Each row is a point. The points of each table are mixes of a few directions, plus a little noise. Count the directions of each table, and those that both share. Where both have some left over, give the other angles between the two spaces (their principal angles), to ten degrees, smallest first.

First:
[[-15, 1, -29],
[31, -2, 60],
[-10, 1, -19],
[-11, 1, -19],
[-2, 0, -4],
[5, 0, 12]]
Second:
[[7, -1, 14],
[16, -1, 31],
[-8, 1, -16],
[2, 0, 5],
[22, -2, 44],
[-19, 1, -36],
[-20, 2, -40]]
Directions: first 1, second 1, shared 1

First:
[[12, -3, -14, 5, 22, -56, 17, -5],
[-2, -16, -1, -18, -3, -5, -27, 5],
[-2, -1, 2, -3, -5, 11, -7, 2],
[-12, 8, 14, -1, -21, 60, -10, 4],
[8, 6, -7, 13, 14, -31, 23, -5],
[4, 8, -2, 10, 6, -10, 18, -5],
[-7, -1, 7, -7, -13, 30, -14, 4]]
Second:
[[-18, -15, -5, -13, -4, 2, 15, -17],
[43, 36, 5, -3, -19, -7, -18, 4],
[13, -4, 31, -1, 8, -2, 3, 12],
[31, 25, 6, -15, -35, -11, -7, -24],
[-12, -7, -2, 23, 10, 1, -10, 6],
[-16, -7, -7, 34, 10, 0, -17, 7],
[-22, -13, -20, -18, 15, 10, 20, 4],
[-19, -15, -8, -6, 15, 7, 13, 6]]
Directions: first 2, second 4, shared 0; angles 90, 90

First:
[[-15, 6, -2, -11, -22, -7, -10, -5, -12, 5, 9, -5],
[-15, 17, 14, -12, -1, -5, 7, 6, 9, 19, -5, -13],
[-11, -3, -12, -13, -32, -16, 0, -20, -6, 12, -6, 23],
[-13, 7, -1, 1, 3, 18, -29, 4, -20, -18, 20, 2],
[-9, -6, 5, -5, 18, 15, 0, -4, 21, -20, -19, 7],
[35, -24, -2, 28, 48, 19, 1, 7, 7, -41, 18, 29],
[6, 9, -8, 8, -12, -3, 3, 1, -12, 27, -14, 0],
[18, -7, -1, 9, -5, -9, 10, 10, -3, 4, 0, -42],
[4, 0, 8, -5, 3, -13, 19, 1, 15, 12, -2, 0]]
Second:
[[60, 18, -36, 35, -2, 37, 28, 22, -12, -23, -7, 13],
[15, -4, -4, 4, 0, 7, 5, 19, 1, -4, 24, 11],
[-19, 18, -5, -2, -8, -26, -17, -6, -8, -4, -6, -21],
[-9, 7, -6, -5, 6, -3, -8, -7, -4, -7, -2, -2],
[-1, -20, 19, 2, -14, -7, 11, -2, 16, 24, -28, -16],
[-15, -5, 10, -9, -2, -14, -10, 3, 2, 5, 18, -1],
[17, -27, 0, -5, 22, 33, 19, 3, 20, 0, -6, 23],
[-14, -5, 23, -4, -4, 3, 0, -18, -4, 17, -2, 8],
[-21, 10, 6, -8, 2, -8, -13, -17, -9, 0, 2, -1],
[-15, 8, -7, -6, 0, -21, -15, 4, -1, -7, 7, -14]]
Directions: first 6, second 5, shared 1; angles 30, 40, 50, 60

First:
[[14, -24, -8, 16, -1, -29, -13, 6, -9, 12, -23, 7, 9, 4, 17, -23, 4, -5, -1, -7],
[15, -13, -2, 3, -4, -14, -9, 14, -17, 16, -23, 11, 13, 13, 15, -44, -5, 2, 30, -12],
[-15, 1, -3, 10, 8, -2, 5, -21, 24, -18, 20, -14, -15, -20, -11, 60, 13, -10, -57, 15],
[8, 0, 2, -6, -4, 1, -3, 11, -13, 9, -10, 7, 8, 11, 6, -31, -7, 5, 29, -8],
[-7, 16, 7, -13, -1, 21, 8, 0, 2, -5, 13, -2, -4, 1, -9, 4, -5, 6, 11, 2],
[-16, 11, 2, 0, 6, 12, 10, -18, 22, -18, 25, -14, -15, -16, -15, 53, 8, -5, -39, 14],
[3, 3, 2, -6, -3, 5, 0, 7, -7, 5, -4, 4, 4, 8, 2, -19, -5, 4, 21, -5],
[-2, 5, 2, -5, -1, 7, 3, 0, 0, 0, 3, 0, -1, 0, -2, 0, -2, 2, 5, 0]]
Second:
[[-3, -16, -27, -1, 17, -48, -26, 15, 0, 9, -16, -12, 30, 15, -10, -4, 0, -18, -9, -17],
[15, -26, 0, 28, -5, -21, -5, -7, -2, 5, -19, 9, -6, -9, 24, -4, 10, -3, -21, 4],
[-12, 33, 16, -26, -5, 47, 19, -2, 2, -10, 26, -3, -9, 1, -18, 7, -11, 14, 26, 5],
[-8, -4, -19, -9, 14, -27, -17, 13, 1, 4, -6, -11, 23, 12, -14, -2, -3, -12, 0, -13],
[-13, 19, -3, -24, 8, 11, 1, 8, 3, -3, 13, -10, 9, 9, -21, 3, -9, 0, 17, -5],
[1, 10, 13, -2, -7, 24, 13, -6, 0, -5, 8, 4, -14, -5, 2, 3, -1, 9, 6, 7],
[10, -28, -12, 20, 3, -38, -16, 1, -2, 8, -21, 1, 7, 0, 15, -5, 9, -12, -21, -4],
[10, 6, 29, 13, -22, 42, 26, -20, -2, -6, 9, 17, -35, -20, 21, 2, 4, 18, -1, 20],
[1, 4, 6, 0, -3, 11, 6, -3, 1, -2, 3, 2, -5, -3, 2, 1, 0, 4, 1, 3]]
Directions: first 2, second 2, shared 1; angles 80

First:
[[17, -8, 0, -17, -12, 0, -12, 6, 12, -8, 1, -3, 8, 11, 8, -5, -15, -2, 11, 3, -17, 5, 1, -4, 3, 1, -26, 12, -4, -1, 4, 7],
[15, -7, 0, -15, -12, 1, -10, 5, 11, -7, 1, -2, 7, 10, 7, -4, -13, -1, 10, 2, -15, 4, 1, -4, 3, 1, -23, 11, -4, -1, 3, 6],
[-19, 9, 1, 18, 15, -1, 13, -6, -14, 9, -1, 3, -9, -12, -9, 6, 16, 2, -12, -3, 19, -5, -1, 4, -3, -1, 28, -14, 4, 1, -4, -8],
[8, -3, 0, -7, -5, 1, -5, 3, 6, -3, 0, -1, 4, 4, 3, -2, -6, 0, 5, 1, -7, 2, 1, -1, 1, 0, -11, 5, -1, -1, 2, 3],
[13, -6, 0, -13, -9, 0, -9, 4, 9, -6, 1, -2, 6, 9, 6, -4, -11, -1, 8, 2, -14, 3, 1, -3, 2, 0, -20, 10, -3, -1, 3, 6],
[-41, 19, 1, 39, 30, 0, 28, -14, -30, 18, -2, 7, -19, -26, -19, 12, 35, 4, -25, -5, 41, -10, -3, 9, -7, -1, 60, -30, 9, 3, -9, -18],
[11, -5, 0, -10, -8, 1, -7, 4, 7, -5, 1, -2, 5, 7, 5, -3, -9, -1, 7, 1, -11, 2, 1, -2, 2, 1, -16, 8, -2, -1, 2, 4],
[20, -10, 0, -19, -14, 0, -13, 6, 14, -8, 1, -3, 9, 12, 9, -6, -16, -2, 12, 2, -19, 5, 1, -4, 4, 0, -28, 14, -4, -1, 4, 8],
[-12, 6, 0, 12, 9, -1, 8, -4, -9, 5, 0, 2, -5, -8, -5, 3, 10, 1, -7, -2, 11, -3, -1, 2, -2, -1, 18, -9, 3, 1, -3, -5],
[-11, 5, 0, 11, 9, 0, 7, -4, -9, 5, -1, 2, -5, -7, -5, 4, 10, 1, -7, -1, 11, -3, -1, 2, -2, 0, 17, -9, 3, 1, -3, -5]]
Second:
[[9, -9, -9, 16, 13, 11, -8, 12, -25, -6, -11, 8, -4, -22, 5, 5, 6, 6, -18, -4, -2, 9, 2, -20, -17, 22, 7, 19, 5, 2, -12, 14],
[17, -17, -17, 31, 25, 21, -16, 23, -47, -10, -21, 15, -7, -42, 9, 9, 11, 12, -34, -7, -3, 17, 3, -39, -32, 42, 13, 36, 10, 4, -23, 27],
[-1, 1, 1, -1, -1, -1, 1, -1, 2, 0, 1, -1, 0, 2, 0, 0, 0, -1, 1, 0, 0, -1, 0, 2, 1, -2, -1, -2, -1, 0, 1, -1],
[-9, 9, 9, -16, -13, -11, 8, -12, 25, 6, 11, -8, 4, 22, -5, -5, -6, -6, 18, 4, 2, -9, -2, 20, 17, -22, -7, -19, -5, -2, 12, -14],
[-11, 11, 11, -20, -17, -14, 10, -15, 31, 7, 14, -10, 4, 28, -6, -6, -7, -8, 22, 5, 2, -11, -2, 25, 21, -28, -8, -23, -6, -3, 15, -18],
[1, -1, -1, 1, 1, 1, -1, 1, -2, 0, -1, 1, 0, -2, 0, 0, 1, 1, -1, 0, 0, 1, 0, -2, -1, 2, 1, 1, 0, 0, -1, 1],
[-2, 2, 2, -4, -3, -3, 2, -3, 6, 1, 2, -2, 1, 5, -1, -1, -1, -1, 4, 1, 0, -2, 0, 4, 4, -5, -1, -4, -1, 0, 3, -3],
[2, -1, -2, 3, 2, 2, -1, 2, -4, -1, -2, 1, -1, -4, 1, 1, 1, 1, -3, -1, 0, 2, 0, -3, -3, 4, 1, 3, 1, 0, -2, 2],
[-3, 4, 4, -6, -5, -4, 3, -5, 10, 2, 4, -3, 1, 9, -2, -2, -2, -2, 7, 2, 1, -4, -1, 8, 7, -9, -2, -7, -2, -1, 5, -5],
[-2, 2, 2, -4, -3, -2, 2, -3, 6, 1, 2, -2, 1, 5, -1, -1, -1, -1, 4, 1, 0, -2, 0, 4, 4, -5, -1, -4, -1, -1, 3, -3]]
Directions: first 1, second 1, shared 0; angles 80

First:
[[3, 1, 0, -6, 1, -24, -6, -16, -6, 1, 2, 3, 7, -1, 2, -8, -5, -16, 13, 2, -7, 19, -1, -6, -6, -16, 13, -26, -7, -1, -7, -16],
[-7, -9, -1, 18, -17, 50, 22, 35, 11, 0, -2, -25, -9, -3, -2, 29, 22, 29, -15, 3, 9, -41, 17, 3, 13, 35, -25, 60, 21, -6, 29, 39],
[0, 7, 2, -7, 16, -2, -11, -4, 0, -2, -2, 19, -6, 5, -1, -15, -14, 2, -11, -6, 6, 3, -16, 10, -1, -3, -1, -10, -6, 9, -16, -7],
[0, 6, 2, -6, 13, -2, -9, -3, 0, -2, -1, 16, -5, 4, -1, -12, -11, 2, -9, -5, 5, 3, -13, 8, -1, -3, -1, -8, -5, 7, -13, -6],
[-1, -5, -2, 6, -11, 7, 8, 6, 1, 1, 1, -14, 2, -3, 0, 11, 10, 2, 4, 4, -2, -6, 11, -5, 2, 6, -2, 12, 6, -6, 12, 9],
[-3, -17, -5, 22, -38, 24, 30, 21, 4, 5, 3, -48, 9, -11, 2, 40, 36, 7, 16, 13, -8, -22, 39, -18, 8, 20, -8, 43, 21, -20, 43, 30],
[5, 4, 0, -12, 6, -41, -13, -28, -10, 1, 2, 11, 10, 0, 3, -17, -12, -26, 18, 1, -10, 33, -6, -7, -10, -28, 22, -45, -14, 1, -17, -29],
[2, 13, 4, -15, 30, -11, -21, -12, -1, -4, -3, 37, -9, 9, -2, -29, -27, 0, -17, -11, 9, 11, -31, 16, -4, -11, 2, -26, -14, 16, -32, -18]]
Second:
[[16, -11, -5, 0, -29, -55, 5, -22, -17, 4, 8, -42, 29, -12, 7, 8, 8, -34, 46, 14, -24, 32, 33, -37, -6, -24, 37, -35, 0, -12, 26, -13],
[-14, 2, 0, 2, 7, 22, 2, 3, 9, 1, -3, 20, -8, 3, -2, 3, 7, 5, -9, -2, 4, -6, -10, 14, -2, 4, -16, 10, -3, -5, -15, -2],
[36, 3, 4, -9, 7, -23, -14, 14, -14, -11, 3, -30, 0, 0, 0, -22, -38, 19, -18, -8, 14, -12, -1, -11, 15, 12, 21, 1, 9, 33, 30, 23],
[12, -3, -1, -1, -9, -23, -1, -5, -8, -1, 3, -19, 10, -4, 2, -1, -4, -8, 13, 3, -6, 8, 11, -14, 1, -6, 16, -12, 2, 2, 14, 0],
[-33, 3, 0, 7, 8, 41, 8, -1, 18, 6, -6, 41, -13, 5, -3, 13, 25, 2, -7, -1, 0, -5, -14, 24, -9, 2, -32, 15, -7, -20, -34, -11],
[-38, 5, 0, 7, 14, 53, 8, 3, 22, 5, -8, 50, -18, 7, -4, 12, 24, 8, -16, -3, 5, -11, -20, 32, -8, 6, -40, 22, -8, -18, -40, -9],
[29, 1, 2, -7, 0, -25, -10, 7, -13, -7, 3, -28, 4, -1, 1, -15, -26, 9, -6, -3, 7, -4, 5, -14, 10, 5, 21, -5, 7, 23, 26, 15],
[-7, 1, 0, 1, 3, 10, 1, 1, 4, 1, -1, 10, -4, 1, -1, 2, 4, 2, -3, -1, 1, -2, -4, 6, -1, 1, -8, 4, -1, -3, -7, -1]]
Directions: first 2, second 2, shared 1; angles 90
